Each row of a before or after table is a point. One or more steps were done to the points. Then noise was added and the rows were shuffled. The steps act on columns, c1 being the first. Name the steps. A step turns or swaps two columns, mirrors them in a line or flattens them onto one, adds a multiple of one to another, or multiplies or shifts one. Angles are multiples of 10 degrees, from the lower column toward the higher: turns from -170 to 170, lines from 10 to 170 but not 90. Use the fewest steps. Two steps may share a column if one is a turn and the other turns, adds or multiplies; they go together, in the order done. Otherwise the lowest column goes first.
(in the rows, 128 means zero)

Before, 11 rows:
[[215  89]
 [107 102]
 [131 110]
 [217  78]
 [189 133]
 [214 103]
 [ 73  94]
 [209  68]
 [110 122]
 [100  93]
 [205  96]]
After, 11 rows:
[[156  89]
 [149 153]
 [162 110]
 [121 109]
 [115 121]
 [120 144]
 [161 123]
 [126 131]
 [169  97]
 [167 103]
 [ 98 115]]
Steps: multiply c1 by 0.4; shift c2 by 20

Before, 12 rows:
[[130 110 241  49]
 [175 131 102 104]
 [166  90 173 119]
 [112  97 132 110]
 [144 176  82 159]
 [105 184 188 127]
 [ 89  38 144  94]
 [115 123 207  45]
 [169 118  91 138]
 [108  81 176  96]
 [133 140  98 127]
 [179 150  83 129]]
After, 12 rows:
[[199 114 180  88]
 [111 155  81 173]
 [139 138  89 120]
 [115 116 136  95]
 [ 95  98 139  37]
 [209  48 236 116]
 [148 125 186 183]
 [173  42 208 120]
 [154 102 103 132]
 [118 126  93 138]
 [140  98 173  86]
 [155 134  83 155]]
Steps: add 0.7 times c3 to c1; swap c2 and c4

Before, 12 rows:
[[147 118 118 103  70  95 111 142 114]
 [147 116 122 128  84 154 145 121 111]
 [170 176  97  99  82 147 141  90 165]
 [102 173 153 161 113  93 174 135 131]
 [145 120 118 126 149  88 162 158 136]
 [129 111  80 179 123  99 128 149 158]
 [ 96 139 150  94 127  87 112 123 131]
 [ 97 174 101 129 102 150 160 146 117]
 [146 128 137 113 106 151 118 130 130]
 [ 99 103 121 137 147 136 115  99  97]
 [121 138  95 114 142 164 110  88 150]
 [119 132 128 122 107 120 166 123 156]]
After, 12 rows:
[[120  86  80 126 123 100 128 216 158]
 [143 108 117  99 149  88 162 142 136]
 [108  65 121 159 148 136 115 126  97]
 [101 241 153 132 113  93 174 181 131]
 [152 104 118 106  70  95 112  98 113]
 [ 95 155 149 121 127  87 112  74 131]
 [115 153  94 162 141 164 110  85 151]
 [101 244 101 112 103 150 160 139 117]
 [152  97 122 134  84 154 145 124 111]
 [159 247  97 154  81 147 141  63 165]
 [111 138 129 131 107 121 167 116 157]
 [146 129 137 121 107 150 118 107 130]]
Steps: add -0.3 times c9 to c1; multiply c2 by 2.5; turn c4 and c8 by 70 degrees; multiply c8 by 1.6

Before:
[[ 71  89 139 187 176 107  87  61 113 175 166 155]
 [ 95 165 153 107 145  98 122 130 125 141  75 134]
 [132  99 146  96 116 109  89 154 135 157   7  71]
 [166 161 164 118 141  55 106 171 139 136 108  77]
 [ 77  76 152 206 185  93 153  34  74 153 122 128]
 [116 121 163  84 143  76 106 192 103 100 129 104]
 [ 38  96 155 219 172 110 114  64 135 122 124 113]
 [127 117 121 102  61  78 103 128 141 115  53 114]
 [ 92 150 105 105 106 107 123 146 113 144 130  73]]
After, 9 rows:
[[115  75  59 104 122  76 128 126 142  99  50 116]
 [ 68 197 170 218 153 109 125  63 134 111 121 118]
 [ 64 156 182 204 154  89 112  35  72 160 125 129]
 [137 169 100 109 107 107 112 151 112 127 133  71]
 [104  33 115  94 145 110  86 155 135  99   8  67]
 [148 132 145 108 154  98 113 131 122 131  74 136]
 [172  89 141 116 161  55 110 170 137 109 109  77]
 [115 140 144  84 161  74 144 191 100 100 126 106]
 [ 72 197 176 190 141 104  68  61 111 105 168 155]]
Steps: turn c1 and c2 by -70 degrees; add 0.7 times c11 to c2; swap c3 and c5; turn c7 and c10 by 70 degrees

Before:
[[125 112 132 126 155 145 127 148 143 119 152 147 172 144 115 149 145 143]
 [120 155  94 133 100 141 100  83 108 136 126 121  98 117 122 142 139 148]
 [126 157 144 102 110 140  86 116  88 133 125 166 105 115 124 169 144 133]
 [116 148 146 124 125 121 138 146 139 139 151 136 121  86 145 101 102 122]
 [125 130 134 137 121 100 143 161 140 139 130 136 123 123 124 123 107 133]
 [118  97 146 132 127 140 152 105 155  91 128 131 149 149 124 145 121 127]
 [127 144 152 127 102 117 150 151 130 141 146 136 149 109 104 108  91 100]
 [127 139 128 130 109 141 106  92 106 154 119 128  94 103 119 148 173 119]
 [150 143 153 122 109 111 151 131 133 152 160 139 129 115 135 130  95 123]
 [141 100 132 128 131 128 147 129 142  77 135  99 163 150 124 126 148 148]]
After, 10 rows:
[[104 106 133 138 116 131 143 131 171  79 136  99 162 152 121 140 143 123]
 [133 137 160 118 148 141 104  93  65 153 120 128  92  99 119 158 151 117]
 [125 141 113 129 134 114 147 131 144 151 159 140 127 115 135  87 132  99]
 [113 152 150 112 158 141  99  83  69 135 126 122  98 116 124 151 104 130]
 [114 116 152 128 108 147 130 149 170 118 148 145 171 148 117 138 142 149]
 [138 154  91 121 140 121 140 147 160 141 150 136 121  84 147 109 127 129]
 [127 128 117 115 135 100 140 159 165 142 129 136 122 123 123 112 121 127]
 [151 144  95 128 151 119 150 149 133 144 145 136 150 108 100  95 127 108]
 [123 164 172 142 144 142  85 117  10 131 124 168 105 115 127 124 150 123]
 [134  98 139 137 132 141 152 102 211  87 126 131 148 148 123 105 140 135]]
Steps: turn c1 and c5 by -150 degrees; turn c1 and c18 by 70 degrees; mirror c2 and c4 in the line at 170 degrees; turn c3 and c17 by 60 degrees; turn c3 and c16 by -110 degrees; multiply c9 by 3

Before:
[[142 157 163  80  82 196 178  85 182 153 169  66 158 114 153 159 194 100
  132 157 136 208 159 162 165  79 112 160  89 164 122 126]
 [104 119  67 124 146 174 118 113 142  89 141 197  46 100  67  77  59 108
  132  86 160  84 135 173  82 146 164  80 168 142 139 118]
 [155 166 109  88 152 201 132 112 107  47 186 149  94 176  36 164 131 120
   88  74 175 131 181 172  88 132 126 130 104 182 168 167]
 [ 88 183 118  93 158 208 140  90 127  92 168 160  55 196  77 150  62 115
  100  96 175 190 132 164  91 140 112 150  76 200 104 137]
 [142  76  87 114 113 105 162 160 203 135  71 146 116 121 100 192 139 176
   56 114  82  92  79 171 114 125  70 170 165  72  74 230]
 [126 171  94 111 136 211 133 101 166 114 167 154  75 142 106 189 134  95
  141 126 183 181 198 130 117  77  57 186 139 204 128 113]
 [197 112  86 159  16 123 171 149 117 144  78  67 136  84 185 106  72 104
   67  54  50 104 101  77 164 112 154 109 190  87 144 164]
 [125 189  92 167 126 191 153 103 106  78 124 191  72 154  71 102 103 153
  128 105 164 161 164 148  58 155 162 146 140 125 162 131]
 [154 165 104 178  32 113 100 147 155  55 114 129  90  64 152  94  96 105
  111  87  82 104  78  40 163 139 202  78 178 104 138 160]
 [130  76  79 120  94  73 161 157 173 160  51  96 109 158 167 136 184  90
   69 106  64  90  76 141 192  91 137 186 219  61  93 249]]
After (10 x 32):
[[198 110  85  86  28 124 172 147 175 145  78  68 137  85 185 107  76 104
   71  52  50 103 102 151 162 111 130 108 190 188 144 168]
 [128  77  80 130  83  72 159 161 100 162  51  98 112 155 168 136 184  90
   70 108  64  91  75  85 191  93 142 187 216 182  93 250]
 [103 120  67 108 141 177 119 113 108  89 141 196  47 101  67  76  58 107
  132  86 163  84 135  99  83 146 158  80 169  90 138 116]
 [155 167 105  41  26 113 102 147 135  55 115 128  89  68 156  95  96 107
  112  85  84 103  79 194 164 138 154  80 178 193 139 160]
 [153 164 108 159 158 200 132 112 139  43 186 151  96 175  33 164 131 119
   86  73 176 129 183 118  87 134 152 132 103  58 170 167]
 [ 86 182 119 166 156 209 141  90 118  90 169 158  53 198  76 148  59 113
   99  95 178 192 131 132  89 141 141 151  75  48 105 137]
 [140 159 160 174  66 196 179  86  94 153 172  66 158 115 153 162 195 101
  130 158 136 207 160 116 163  78 147 161  90  85 122 126]
 [143  76  85 177  90 103 161 158  62 133  70 146 116 119 100 190 141 179
   57 116  82  92  77  61 114 123  96 170 169 156  74 231]
 [128 190  91  76 135 192 153 106 150  77 126 191  71 153  72 103 104 154
  129 104 164 160 166 108  58 153 132 149 140 121 164 130]
 [123 170  96 188 122 209 132  99  91 111 167 153  74 142 103 190 132  95
  140 127 182 182 197 163 118  75  83 188 139  59 130 114]]
Steps: mirror c4 and c27 in the line at 110 degrees; mirror c5 and c9 in the line at 170 degrees; turn c24 and c30 by -150 degrees

Before (13 x 64):
[[145 192 131 123 109  88 112 195 125 158 116  94  67 162 111 129 152 120
   67 120 222 138 136 165  85 105 173 128 141 109 142 137 134 196 108  86
  119 123 112 201 152 123 148 146 131 137 112  79 127 138 150 166  88 182
   84 198  62 108 157 118 116 134 147 102]
 [131 169 137 148  84 139 117 172 125 192  97 139  77 152 127 148 155 118
   82 170 188 126 152 110 113  29 180 148 170  97 148 106 183 164 103 122
   93  82  69 170 139 124 176 172 127 158 115  84  97 117 125 123 108 126
  117 181 131 132 188 123 116 152 159  76]
 [ 98 140 102  56 215 128 136 118  90 117 104 144 208 102 170 158 145 138
  108  90 109 100 148 150 204 178  61  82  98 175 116 103 140 128 164 185
  209 130 115 127 123 120 162 120  94 172  70 142  82 146  91 105  96 147
  108  88 142 231  86 124 162 113 132 124]
 [106  96 148  52 214 134 156 129 116 139 131  97 173 131 197 165 143  90
  137  86 153 123 159 127 168 188 108 161 123 141 123 136 138 128 131 185
  196 157 114 124 132 153 135 110  66 127  74 137  84 112 104 117 155 156
  168  52 112 178  68 120 143 127 131 103]
 [ 67 114 153  71 163 107 136 133 112 132 123 144 131 124 142 170 117 127
  144  72 103 103 186 162 181 190  92 147  61 171 119  58 114 138 151 223
  206 177 107 150 114 116 162 110  82 123  81 169  59 161 140  86 174 166
  135  76 151 214 104 110 169 141  98 114]
 [159 177 150 117  85 102 137 226 153 155 112 113  71 165 103 106 164 143
   97 137 167 125 129 191 129  98 177 116 153 108 145 167 139 194 122 150
   83 114  36 160 101 117 154 168 142 150 161  83 100 109  94 158 111 152
  108 130 100 125 153 121 101 179 191  81]
 [ 62  84 142  56 145 114 155 158  65 107 123 122 154 115 198 151 124 118
  112  65 115 121 116 123 204 189 112  77  92 176 110 143 154 127 118 214
  190 161 146 106 115 163 166 113  84 173  59 143  77 160 156  96 156 180
  146 118 145 189  92 148 124 139 123  99]
 [159 152 167 144  98 132 155 196 169 163  92 163  41 161 120 142 139 142
   69 171 199 142 136  97 122 107 184 106 169 123 147 150 136 150 143 125
   98 116  83 191 121  89 157 116 125 125 157  56 137  89 119 139  99 141
   37 173  78 105 167 120  84 150 138  74]
 [ 79 118  74  94 120  98 177 165 187 126 136 111  97 117 154 142  88 135
  180 104 101 191 203 137  97 136 135 137  58 128  75 128  88  94 112 116
  198 140  83 125  99 127 147 170 147 151 163 182 123 145  76  89 163 135
  135 141  59 125  97 174 152 141 173  64]
 [134 165  43  67 112  97 214 164 149 150 157 140  96 131 167 169 135 161
  141  53  72 211 196 164 120 136 160 181  85 178  64 130  98 105 113 142
  174 115  89 116 130 122 128  96 167 135 126 178 125 141 139  97 185 109
  148  96  55 135 100 179 106 140 161 111]
 [100 176  18  81  94  60 147 133 119 135 173 126  76 127 118 181 147 165
  179  65  80 172 163 129 107 149 140 161  99 143 100 139 131 103 135 114
  171 158  91 120  98 133 116 137 124 113 157 151 152 117 110 117 182 130
  117  88  81  99  67 189 136 149 150  22]
 [138 157 147 153 135 112  82 157 136 154  67 173 104 165 118 113 121 133
   74 154 159 141 104 151  85 101 184 159 164 140  94 144 149 176 127 154
   60 130  94 175 127 119 125 180 117 160 113  90 127 128  88 133 126 158
   82 153  71 110 173 126 104 173 138 100]
 [110 141  58  82 133  87 160 184  87 120 128  99  73 118 136 176 114 153
  201 102 113 144 170 146 123 154 180 160  92 145  72 162 104 127 114 131
  177 163  91  91 157 108 136  78 135 148 149 179 164 134  94  88 133 104
  145 111 112 121 113 136 143 152 143 102]]
After (13 x 64):
[[156 142  91  54 219 128 128 141  94 121 100 138 211  95 173 160 179 134
  111  92 114  99 148  93 204 179  57  83 100 172 115 102 134 125 167 183
  151 134 111 126 127 112 157 121  97 174  69 144  80 151  91 104  90 147
  107  90  93 227  82 125 124 109 128 120]
 [172 120  89  93 118  97 173  78 191 124 134 111 103 125 153 136  12 132
  183 105 102 195 206 101  90 132 134 144  60 127  71 121 110  93 111 122
  190 137  84 123 100 127 146 170 144 151 165 186 124 141  81  92 159 131
  138 149  54 126  89 169 116 144 174  60]
 [117 156 154 156 136 109  83 136 137 154  62 174 107 158 117 112 111 130
   73 155 160 144 108 131  83 104 188 158 164 136  99 141  93 184 125 153
  124 131  98 176 131 113 118 181 114 166 113  85 122 129  87 132 127 161
   87 151 126 115 171 124 164 177 141  96]
 [128 172 141 146  90 136 113 165 125 198  93 137  80 155 129 148 208 122
   75 172 189 121 146 151 114  33 178 151 169 103 144 100  61 160 107 124
  112  81  69 170 142 124 181 164 129 160 114  83  97 114 128 123 105 123
  112 178 156 134 187 120 127 155 165  75]
 [151 100 149  53 210 137 157 141 111 137 134 104 167 131 202 168 172 107
  141  93 155 123 164 121 163 187 103 154 129 148 121 136 116 122 130 184
  162 151 112 126 135 157 131 109  72 132  76 137  83 110 108 116 153 159
  165  49  87 166  69 119 118 128 132 100]
 [ 98 179 157 120  85  90 140 105 158 152 110 118  64 167 110 106 230 134
   95 138 170 126 127 102 130 102 178 112 147 109 148 169  36 196 111 150
  131 113  35 158 104 118 151 162 147 153 164  80  93 114  94 150 113 151
  109 128 139 122 156 125 194 182 185  79]
 [121 161  51  64 112  95 213  88 145 159 156 146  92 128 166 169 150 156
  136  53  73 213 197 118 114 140 161 184  84 176  64 125 103  97 109 145
  183 114  86 113 127 126 127 100 169 131 126 180 131 138 134  94 187 104
  147  96  64 132 100 172 172 144 164 113]
 [ 96 152 178 142  95 131 150 113 171 163  91 160  45 159 126 136 161 140
   66 169 201 146 130 181 122 103 183 108 174 122 152 147  61 153 138 122
  143 113  80 192 123  93 164 117 125 128 152  62 136  85 119 139 102 144
   38 165 116 102 168 119 134 146 139  76]
 [110 189 131 123 106  89 111 103 128 156 112  91  68 157 113 131 198 121
   69 117 229 132 140 116  84 103 170 123 144 115 142 140  57 194 103  89
  156 121 118 199 152 128 149 147 131 133 112  78 124 134 148 166  87 172
   86 196  94 114 153 115 162 136 147 101]
 [190  81 127  61 144 116 155 139  65 110 127 122 147 115 197 152 118 124
  109  68 108 121 116 137 208 185 111  81  92 176 116 146  95 127 120 211
  146 160 145 107 119 166 167 117  83 171  61 141  70 162 155  95 151 179
  149 117 116 189  83 147 127 142 127  94]
 [158 175   9  81  95  57 148 130 117 139 174 130  81 119 114 174 184 154
  180  65  80 165 164 123 104 147 147 166 109 147 108 138 114 102 133 114
  176 156  95 119  97 134 117 140 120 114 153 150 154 119 110 113 182 131
  116  92  77 100  72 184 127 151 153  19]
 [187 116 141  73 158 108 132 119 118 131 124 140 133 130 141 170  92 125
  147  77 105 104 182  80 184 189  91 148  60 167 119  55 127 145 150 217
  153 178 107 149 119 120 162 112  85 124  80 171  59 163 140  86 181 163
  131  74 103 214 106 104 126 141  96 108]
 [141 147  47  79 134  94 153  87  81 122 128  92  75 118 136 178  81 144
  197 105 117 144 174 107 120 152 177 161  95 145  75 163  82 127 112 132
  159 164  92  93 156 111 138  81 136 147 151 184 162 135  96  96 130 102
  145 105  87 124 114 140 132 146 144 108]]
Steps: multiply c1 by -1; add 0.3 times c9 to c3; turn c8 and c33 by -110 degrees; multiply c17 by 3; multiply c18 by 0.7; turn c24 and c61 by 130 degrees; flatten c37 and c57 onto the line at 130 degrees
